Each row is a point. The window is the flat piece filled in between its corners: a triangle in 3 columns, a solid with four corners in 4, and so on. A path goes straight from each point to the next, and from the last back to the first. After which points does the path pass through the window?

Window:
[[ -1  44  44]
 [  9 -10 -14]
 [ 16  10 -40]]
Path:
(1): [14 32 38]
(2): [43 14 20]
(3): [-22  39  24]
(4): [-15  46  21]
(5): [18 40 40]
(6): [ 48  21 -22]
(7): [-17   1 -50]
(8): [-10  41  32]
Through the window after points: 2, 6, 8

Window (4 x 4):
[[ 26  40   5 -22]
 [-53   9  15  -7]
 [ 53 -44 -29  32]
 [  4  33  42 -10]]
Path:
(1): [-19 -17 -13 -58]
(2): [-19   8   9  53]
(3): [-1 38 17 37]
(4): [  0  15  26 -23]
(5): [  6 -38 -14 -24]
(6): [ 3 17 -3 49]
(7): [-11  41  31  17]
(8): [ 25  15  44 -42]
(9): [-20 -23  21 -39]
(10): [11 60 24 17]
(11): [31  2 -4 22]
(12): [ 23 -53  15 -19]
(13): [ 43 -57   2  15]
(14): [ 35 -12 -35  30]
(15): [-22  37  15  28]
(16): [-23 -13  25 -41]
Through the window after points: 3, 7, 9, 11, 13, 15

Window (6 x 6):
[[ 42  16  -7 -60  18  13]
 [-56 -27 -12  -3  12  -2]
 [-32  14  -2  -1 -10 -23]
 [  0  14  10  29 -51  34]
 [ -9 -18  -2  29  -3 -24]
 [  0  13 -40 -27  46  29]]
Path:
(1): [ -6   2 -37 -28 -29   3]
(2): [-20  10 -34  -9 -17  -5]
(3): [-26   3   7  -7  10   8]
(4): [-13  18   2 -22  31  14]
(5): [ 11   4 -42 -37 -14   7]
(6): [-36 -22 -26  -6 -15   1]
(7): [-29  -1  20  20  17   6]
(8): [-11  21  18   1  11  19]
Through the window after points: 6

Window:
[[ 19 -29 -13 -18 -19  20 -13  22]
 [  1 -19  41  19  20  15  10  10]
 [-15 -11  -9   9 -13   3 -16  19]
 [  3   4   5 -19   0   6  -8   1]
 [  0  18 -11  -6 -16  -6  25  15]
 [ 26  23 -31  22  16  20  11  -5]
 [ -7  13  36  15 -16  14  -1  20]
 [-35  29  13 -38 -36  30  60 -28]]
Path:
(1): [  1  -8  25  16  -9  -8   8 -12]
(2): [ -8 -13   9   4  24  38  -1  44]
(3): [ -6  17   5 -10  -3  26  16  11]
(4): [  5   6   8  -2 -12  11  25 -20]
(5): [ 10   4   2   8 -29   5  -8 -33]
(6): [-12   5   5  -4  -7  21  26  24]
(7): [-13  19   6 -12  -4  17   6  20]
(8): [ 11   0   0   6 -30   3   8   1]
(9): [ 10 -15 -10  12 -28   0  22 -13]
(10): [ 0  5  9 -7  1  9  7 20]
(11): [  6 -22 -13 -14  -7  19  -8  32]
(12): [ 20 -15   5  -9 -22  14  -4  -3]
Through the window after points: 1, 9, 11

Window, 9 rows:
[[  2   3   1 -23  -2  17  19 -18  11]
 [  4   7 -10   3  -6  10  -3  14   4]
 [ 17   4 -12   7  60 -24  43 -11  -2]
 [  2  -8  30   7 -17 -14  19   8  20]
 [-24  11  -2  -6 -14 -18 -40   7 -14]
 [-20   4   0  13  12   8 -14  -1   8]
 [ 16  -2  21  15  17  10 -21   1   0]
 [ -6 -23   0 -12  -4   9  -8   6   8]
 [ 15  -2 -22  14  30 -20  19 -27   5]]
Path:
(1): [-1  2 -1 12 18  3  2 -7 -7]
(2): [  6  -2  10   5  14   2 -12   0  13]
(3): [  6   7 -11 -14  16 -12 -11   1  28]
(4): [-14  -9   9  18  -7 -11  26  -5 -20]
(5): [  5 -10   0  15  10  -1  18 -17 -11]
(6): [  5   2  -3   5  11 -15   7  -4  16]
(7): [  4  -2   0 -18  15  -7 -12  -4  25]
(8): [-16 -17   3   9 -14  10   1  10 -15]
(9): [ 15  -6   0   9  10   0  30 -11  -6]
(10): [  7   5 -17 -13  34 -31   5 -12  21]
(11): [ -1   3   4 -16  11   4  -3   0  15]
(12): [-11 -17  -8  13 -15  16  14 -15  -6]
(13): [-6  3 -3  0 -8  1 -3 -6 -6]
(14): [  2   3  -1 -19  22  -6 -20  15  26]
(15): [ 4 -1  2  3  1 -1 -6  4 16]
(16): [-6 -4  4  8  1  7 -3 -7 -5]
Through the window after points: 1, 5, 7, 11, 13

Window:
[[-13   3 -15  35  -5 -13 -17  -2  -8]
 [-20 -22 -24   0 -39  -7  -6  -9  -3]
 [ -8   0  46 -39   2  -5  15 -16 -12]
 [ 30  27  33 -59   3  -1  -3  20   3]
 [-20  -6 -51  21   8  15 -10 -17  17]
 [-27   6  18 -32  -8 -10  32  24 -16]
 [ 49  -7  27 -32  20 -12  21  18  16]
 [ 10   2 -38  52 -19  37  -1 -12  10]
 [-22 -22   1  11  -7  20 -17  14   8]]
Path:
(1): [-15   4  -9  12 -14   3  -1 -20  23]
(2): [ -2 -14 -42  10   3  18  -5   5 -11]
(3): [ -8  -2 -16   1  -8  21  -2  -8 -24]
(4): [-14  13  15  -7 -14 -15  -9  -2  35]
(5): [ 13 -20  18  27  -9 -26  -7   4  60]
(6): [ 11   7 -19 -12  -6  34  -1 -11 -30]
(7): [ -5 -27  -9   8  -8  11 -12  18 -31]
(8): [-19  -3  -3  -9 -24  -5   2 -11  22]
Through the window after points: 1, 7

Window, 11 rows:
[[ 21 -25  -3  -5 -46  14 -13   3 -22  12  11]
 [ 11   8 -32  -6 -27 -10 -10 -11 -27  13   2]
 [ 27 -23 -10  -1  -6   6   9 -22 -33  12  -2]
 [-19 -10  40   1 -16  24  40  15  -6  -5  16]
 [  9 -18  -6  19  -9   1  -7 -27  -3  16 -13]
 [ -9  -8   6  19  12 -21   6  18 -15  15 -46]
 [-33 -60  23   3  22  -6  32  -9  -1 -15   7]
 [ -2 -36 -18   2 -19   7  30  -3   2  20   1]
 [ 30 -29  -2 -15 -31  -6  34 -21  -2 -43  35]
 [  3  10   3 -47   2 -16   4   2   1 -17 -34]
 [ 35  25  -5 -12  -4  -5 -13  19  -8  11   6]]
Path:
(1): [  2 -34  15  -3 -15  -4  20  -5  -8   7   7]
(2): [  1  -4  30 -19  14  -7  21 -47  -8  39   0]
(3): [ -1 -20 -12  14  -8  -9   3  26 -10 -10 -27]
(4): [-10  -5  -9  10  -1  30  20  29 -22 -25 -15]
(5): [ 10 -22   8   0 -16  -8   5 -17  -4  19   3]
(6): [  4 -18  17  -4 -24 -14  12 -17 -13  38  -1]
(7): [ 15 -14 -21   8 -11   8   1   3 -22 -12   1]
(8): [ 19 -11 -14  -2  -9   9   5 -11 -20  -6   2]
(9): [ 15 -25  13 -13 -17 -10   9  -5 -20  26  -7]
(10): [ 21 -14   6  -1 -13 -11  12 -19 -19  11   0]
(11): [  5 -13 -22  -2 -10  15  -1  10 -15  -3  -4]
(12): [  4   2 -19   6 -12  24   0   3   9 -20  -7]
(13): [  9 -27  24 -12   1 -28  20   2 -25  25 -10]
(14): [ 23   3   3 -11  -6 -10  -1   3  -8  14   7]
(15): [  5  10 -11   6  -7  24   5  31 -11 -20  -6]
(16): [-10 -15 -15  20  -4  23  23   0 -14 -17  21]
Through the window after points: 2, 4, 8, 10, 14

Window:
[[ -8 -20 -22  15   1 -32  20  41  -6   9   8 -12]
 [-11 -11  53   9  15 -27   2  33 -31  20   3 -25]
 [ -5  -7 -23  -3   8  -4 -33 -26  36  13 -18 -13]
 [ -7 -23 -16  15 -24  17  -6  -4   9  15   2  11]
 [ 41 -11 -26 -51  22  -2  -6  17 -16  27   7  28]
 [ 10  -7  -4   1  28  18  47  22   7  13   7 -28]
 [ -7  38 -11   5  -5  13 -28 -13   1   7 -20  -1]
 [  9  -9  -8   0 -17 -12 -12  19  18  -8  25  -7]
 [ 60  32  -7 -16  -2   7  16 -31 -12   0 -48 -16]
 [ -2  -5 -18 -35 -33 -11  -5   8  -4  10   0 -18]
 [ 36  27  -2 -10  47 -33  15 -46 -60 -11  -3 -57]
 [-29 -13  17   1   7   1  14  20  10  -7  -6  25]]
Path:
(1): [  5 -12  -4 -13  13  -4  -5   9   1 -16  -8 -27]
(2): [ 24  18   2   5 -17 -31   7   6 -22  43  34  16]
(3): [ -5  22   4  -5   3 -21  23 -11  -4  31 -17 -11]
(4): [ 23 -12  -6   2  11   7  -1   7 -12 -22  10 -31]
(5): [  2 -30 -12  -3 -15  13 -28  10 -18  -3 -30 -30]
(6): [  1  34   9  -4  14 -16  17 -19  25  22  23  21]
(7): [ 18   6  41  23  23 -48  22  -9  -4  25  30  10]
(8): [ -8  -8 -17 -26  -6  24 -14  23 -19 -11 -39 -35]
(9): [  0 -17 -14 -21  -3   7   2  27 -17   3  -3 -27]
(10): [  8  14  -9 -12 -13  -8  -2 -10   5  12  -6  -4]
(11): [-20  35  21  19  -6 -37  18 -54  -1   1  12  -1]
(12): [ 39 -34 -23 -20  42  23  -9  50 -20  10 -19 -21]
Through the window after points: 1, 7, 9

Window:
[[ 19 -24   6 -20  16  -6   2  -7 -10  -9 -15  10 -26   1]
 [  1   5  -4   7   0 -20 -60   6  29  23 -16  24 -17 -20]
 [ 10  -8 -14   0 -15 -10 -33  13  46 -57  -3  39  25  -4]
 [ 11 -24 -10  15  24 -53  11 -17  10  14  -1 -39  13 -23]
 [ -7  10 -22  51 -18  -5 -31  21 -18  17  29  14 -14 -15]
 [ 12 -13  10   7  21  33 -40  -6   4  15  17  38 -30 -48]
 [ 11 -24  36  59  13  -2 -23  -2  21 -20 -19 -18   0  10]
 [  8  -6 -45  32  -3 -13  23 -13   6  -1 -16   0  28 -24]
 [ 16  16 -24  41   4   4  10 -26 -10 -11  27  27  19  14]
 [-14  -6   0  14  20 -13   1 -26  45 -29 -19 -30  -1 -20]
 [-12 -12   1  -3  16  54 -28  -1 -10 -12  13  41  18   6]
 [  1  40  -6   4  30  30  23  17  20  25   6 -28  28 -27]
 [ 17 -11 -18  10  -5  51  -6 -18  -1  10  29  11   2   1]
 [ 19  28   6 -23   1 -15 -31   1 -17 -11 -19 -18  15 -19]]
Path:
(1): [  6 -12   9   5   0  -4   6 -13  19 -11  -1   8  14 -12]
(2): [ -3  -4   7  17  -2   5 -14 -15  14  -6   4  10  -2 -15]
(3): [ 30 -15 -25   8  37  16  -8   5   8  -3  -7 -18  -1  -6]
(4): [ 16   9 -15  24  47  -5 -16 -12  16 -18 -33  -1  -6  -9]
(5): [ -7 -31  25  18 -35   5 -14   2  13   1  19   0  11  -5]
(6): [ -6  -6  26  17 -12  -4   7   6  -6  -6  17  23  31  11]
(7): [ 29 -10 -40   3  38  18 -30 -25   9  -5 -17 -13 -36 -24]
(8): [ 17  -1 -23  20  41  14 -11   7  17 -27  -1 -13 -12  25]
(9): [ -3  -8  13   3 -16   0 -11 -23  16   8  -3  13  22 -41]
(10): [-4 -3  9  9 -8 -5 13 -7 10 11  0  3  4 -6]
(11): [ 28   6 -30  32  47  13 -43  -3  -9   7  -2 -20   1 -39]
(12): [ 19  -2 -31  15  26   0 -19  -9  22 -11   2 -17  -6  -7]
(13): [ -4   8  16  23 -25 -11  -4   6  -2  12  -3  25  18 -25]
(14): [ -5   3  33  32 -22 -21   5   1  27  12   0  31   4 -13]
(15): [ 13   2 -41  -3  24   9 -31  -5  -3   0   5  -7   2 -21]
(16): [  7   9 -42  18  22  10 -19  -4   4  -7 -17  -8   9 -17]
Through the window after points: 2, 4, 6

Window:
[[ 48   9 -19 -26 -41  -6  35 -27   9  34   7  16 -31 -19]
 [ -1 -31 -25  15  16 -28   6  -9  47  36  17  18   2 -29]
 [-29 -38 -12   5  27  12   3  25  -5  35  35  20 -10  13]
 [ 31 -42  60  11 -54   1 -24  17  -1   9 -27  18  10   4]
 [ -3   7 -20 -20   5  27  -7 -10  -6 -17 -27  15  13 -29]
 [ -8 -21  25  13 -31 -30   6 -29  -1 -27 -44  -2 -25  27]
 [ 50   0  -8  15  -5  21  -4  20 -14 -47  -4 -28 -13 -26]
 [ 15  -5 -19   4  34   6 -21  45  11   1   6  12 -10  15]
 [  0 -47 -10  22  32  -7 -28 -11 -23 -23   2  31   8  37]
 [  1   9 -20  34  19 -19 -28  34 -29  38   2 -12 -21   2]
 [ 41 -19  30   9 -20   4 -15  -9   3  24 -12 -31  24  41]
 [-20  36  -5  27   4 -21 -42  20  -8  10  30   4  18   3]
 [ 24  31  19  30  30  -1  23  31  -7  -2 -18  -8   4 -30]
 [ 38 -39  41 -32  19 -15  -5   1 -10 -13 -20 -28  29  15]]
Path:
(1): [ 23  -1 -14  12   0  -7   0  29  -6 -16 -12   4  18  -5]
(2): [  8 -19 -12  17   5  -3   0  20 -17  -6  -3  13   7  13]
(3): [  6  -5  19   1   2  -4 -35 -19  10   9  13  -1 -12  -6]
(4): [  5 -29  48  -1  24  -6  -6 -12  -6   9  21 -11 -10   4]
(5): [ 23 -19  -3  -9   6  -7  -6  19  -5  -2 -18  -5  22  11]
(6): [ 23   0  -1  18  22 -24  32  42 -17 -11 -18  13  27   7]
(7): [ 17  14  21  16   2  13 -13  -7   6  12  -7 -18 -16 -20]
(8): [ -1   4  24  -5  -2   5 -21 -16   9  33  11  -7 -24  -2]
Through the window after points: 2, 4, 6

Window, 14 rows:
[[-32  -1  23 -11   7 -19  -9  16 -12 -49  32   8  43   6]
 [ -6  -6  -4  -6 -16   9  11 -10  -6  10 -12 -26 -16   3]
 [ 13 -11 -11 -13   8   6  19 -28  -4  10  -2  -2   3  36]
 [ 11  -1 -28  -7  18  13 -17   5  11  25  24 -26 -16   9]
 [ -8   9 -25  18  -5  27 -36 -22  -6  31  32 -27  -2  22]
 [-14 -19   5 -10  -5  16 -11 -10  18 -10  24   3  30  -9]
 [  1  -8  41  12   1   2   8  12   3 -60  13  33  19  12]
 [  0  14 -34   3  -2  -3 -29 -25  15  -7  14 -17   3   2]
 [-12  -7 -16  -1 -13   2 -39  13  13   1   6  -3  19  26]
 [  7   2 -18 -21  11  35   0 -16 -22   7 -20   6 -13   8]
 [ 31 -20   3 -17 -18   8  15   0 -30 -28   7  11  12   6]
 [  3   2  -8 -12  -4  -5 -29 -22  -2  33  15   2 -18   7]
 [-22 -45  13   8   7 -12 -10   4 -11 -58  19  18  18   4]
 [ 21 -14   6  10  13   1   8  -6 -21   1 -17   3  21  -3]]
Path:
(1): [-2 -7 -7  4 -1  1 -5 -5 -1 -8  7 14  7  7]
(2): [ -4  -3 -31  -4  -5  10   1  -1 -10  12   8  -4   9  13]
(3): [  9  -9  17 -14  13   8 -23 -30  -5  -5   7 -12  -8   9]
(4): [  9  -6  -8  -9  11   7 -25  -4  -1  -9  11 -19  -3  13]
(5): [ -5   1 -12   8  -4  12  -3  -4   5  19  24   4   2  10]
(6): [ -6  -5 -14  -6   0   6  -4   4   0   6   7   5   4  12]
(7): [  0  -7  12   2   8  20 -38 -28  10 -16  14 -34  13   4]
(8): [ 24  -2   5 -16  11  13 -28 -14  -9 -22  14  -3 -14  16]
(9): [ -5 -14 -13   4 -15   2  18   9  -6   8  13   0  21   3]
(10): [ -8  -3 -13   2 -13  -2 -16  -1  -5  -3  17  11   3   5]
(11): [  0 -16  25 -12  26  25 -13 -38  -7  -2   3 -31  23  30]
(12): [  3  -2   9 -11   0   9  -7 -10   1 -18  10 -20   8  13]
Through the window after points: 4, 8, 12

Window:
[[ -5 -17  19  11  17 -27  15 -18  24  -7  10  -7 -17  -9]
 [  3  15   9  -1 -21  -7 -23  10   2 -30 -23   1  13 -11]
 [-18   5  13 -13 -20  -1 -15  -8   4  18 -16  -6   3 -27]
 [-29 -14  11   8  28  25  -3   7  -7  -1   6 -15  17  -6]
 [-50 -11  -3  11   7 -13  -3   2  13   1 -14  11  -7   2]
 [  4 -21 -24  -3  37  60   2  -2   2   4  11  23  -3  29]
 [-36  19  10   0   5  45 -13   5  15  15  18   1   9  21]
 [ -1  12  10   0  18  -7  44  -8 -23  17  19  -3   2  -6]
 [ -3   7   5  -7   1  11  20  17  13  18 -27 -11  -4 -11]
 [-18  -8   9 -10   1  32   9 -17  16 -23  11   6 -16  -3]
 [ 12 -20  -3  12 -43   9   8  -7   8  -1 -10  -3  -3  -8]
 [-18  -7   7   1 -12  -9  13 -24  12  11 -40  -7  -3   5]
 [-10  -2  -6  26  19   9 -11  -2  -1 -12 -23   0 -23  -3]
 [ -4  -9 -41   0  -8 -12   7  -4   0   1  -5 -21 -22  33]]
Path:
(1): [  0 -17  22  -3  -9  23   2 -10  -5  -1  -9   4  -9  14]
(2): [-18   5 -19   7   9   6   5  -3  17  -3  -2   2  -5  -5]
(3): [-19  19 -11   1  -5  21  -3  -9  21 -15  -7   1   5 -17]
(4): [  8 -18  29  -4  -9 -12 -10  10 -14 -19 -12   0  -5  10]
(5): [-10  -4  10  -2   4  16   3  -4  -1   2 -12   7 -14  15]
(6): [-26  -4  -7   9  -1   8  -5 -13  15 -10   8  -7   5 -11]
(7): [ -2   2 -12  16  13  16 -13 -16  10   1 -10  -9   1 -10]
(8): [-18 -12   7  -2  -1   2  19   9   0  -2  -1  -1  -4  12]
Through the window after points: 3

Window, 14 rows:
[[ 18  13 -33   5  26  -3  30   9 -11   2   2 -23   9  41]
 [-12   7  -4 -17  17 -17  -5 -13  16  -2 -18  -2  16  -6]
 [-16  14 -12 -13  14  19 -31  18  19 -21 -26  34  -7 -23]
 [ 12 -14 -25   2   3  -2  36   5  23   5  20  -7   9  10]
 [ -6  -1  15   5  -5  -3 -10  16  20 -25 -25 -19 -17  -1]
 [ -5   3 -17 -26  26  -4   9   7  -8 -14  35 -18  -6   6]
 [ 16 -14 -18  17  28  12  37 -21 -16  -7  18 -23  11  -3]
 [ 23  24  15  -6  35  -9 -12  12  41 -11 -20  12 -21   1]
 [ -3   7  29 -37   5  17 -14  15   4 -23 -19  36  14 -11]
 [  6   2   4   3  22 -11   9  20   5  29 -21   0 -24  -5]
 [-28  -3   0  -4  36   5  13  -2   7 -16  12  10  -5  32]
 [ -8  10  10 -22 -15   2 -35 -16  -3 -28  -5  45 -13  -4]
 [  1  28 -18   4  16  -1  60  -3   5   3   7 -23  -7   4]
 [-15  13  16  -1   1 -16 -25  17  -2 -36  -2  46  16 -25]]
Path:
(1): [  5   7 -13 -13   8  -6  15   8  11 -13 -13   6  -5  -7]
(2): [  8  23  22  17  27  13 -17   3  15  11  17  -2   5   2]
(3): [  8  21  17  24  -7  13  11  -5   5  17   9 -23   6  -5]
(4): [ -3 -13 -33 -24  44 -13  19  18   6 -34  -7   0  -5  15]
(5): [ -1  -5  -8 -12  10  -8  16   8  13 -13   0  10  -6  12]
(6): [ -6  18  -1  20  31  20   9  -4   0  17  11 -28  11  -6]
(7): [-1 17 14  0 12 11 -8  9 10 -7 -9  9 -4 -7]
(8): [ -6 -15 -10 -28  16 -23   6   4  16 -22 -14  14  -3  -4]
(9): [ -3  -4  -3 -24  13 -26   9  19  11 -31 -29  13 -14  13]
(10): [ -2  22  -2  -2  13  17 -10  -4   2   2  21   3   6   2]
(11): [ 10  26 -10  -3  10  26 -16   2  15  15  18   8  24   3]
(12): [ -1 -10  -5  -9  22 -19  27   5   1 -36 -13  -4 -15   7]
(13): [ -3   5   5 -28  -6 -27  29 -12   9 -30 -14  28 -19   1]
(14): [  9  16  -7  15  32  28 -41  26   1  12   8 -15  19 -15]
(15): [ -5  15   3  -7  20  14  -1   6   9   3  -3 -16  -1  12]
(16): [  6  -2  -7 -16  12  -9   8   8  12 -18 -20  22  -7 -10]
Through the window after points: 5

Window (14 x 14):
[[ 16  14 -14  -6 -45  -4  27  13  33 -18 -17   2  -5   4]
 [  1   1 -12   0  47  31   6 -17 -16   0  -8  -2  -6 -16]
 [-16   6  -8   2  27 -41  -4  -9 -22  42 -50 -22 -13   5]
 [-12  18 -16  31  13 -17 -14   9  58   5  21  -4  25  14]
 [-12  47 -24  49 -28  27  20 -12   6 -22 -23 -16   5   6]
 [ 10   3 -31  15  -3  18 -23 -20  22  -6 -11   7 -26  17]
 [-44 -24 -20 -27  15  19  -8  -4  23  19 -10  18 -35   8]
 [ 31  31   8 -17 -11  -4 -32  -7   4 -17 -11  17  25 -51]
 [ 21   0  36   6   8  31  -4  -2  10 -31 -22   0  12   2]
 [ 35  22  28   9  -1  28 -16  12   0   1  -1   0  23  17]
 [  7  -8  34  -5   6  14   8  36   8 -12  -6  14 -24 -31]
 [ 31   1  27  10 -10  -1  -4 -10  16  43 -36 -19   9   1]
 [ -2  30  17 -10 -21 -20  27  -6  30 -20   3  34 -34  -1]
 [  8 -50  15  14   8   8 -34 -24  12  15  31  16   6  33]]
Path:
(1): [ 14  23 -12   9  -3  -3  11  -3  12   5  -4  37   3  13]
(2): [ 10  -7  34   7   7  25 -27 -10  11 -30 -15 -60 -10 -33]
(3): [  1   6  13 -13 -10   0   7 -12  23   4  -7 -14 -12   0]
(4): [  8   8  -1  16  -9  -3   3   5  11 -10  -7  29  -7   7]
(5): [36 -5 -3 26  8 28 11  7 22 22 -2 43  8 -3]
(6): [-13  24  10 -12 -26   2 -19 -12  14 -34 -13 -34 -15   9]
(7): [  0  19  29   0 -13  12 -11 -16   0 -13 -12 -29  -3  -8]
(8): [ 20  10 -26  36   8  26  13  11  24 -17 -19  40  19  11]
Through the window after points: 3, 7
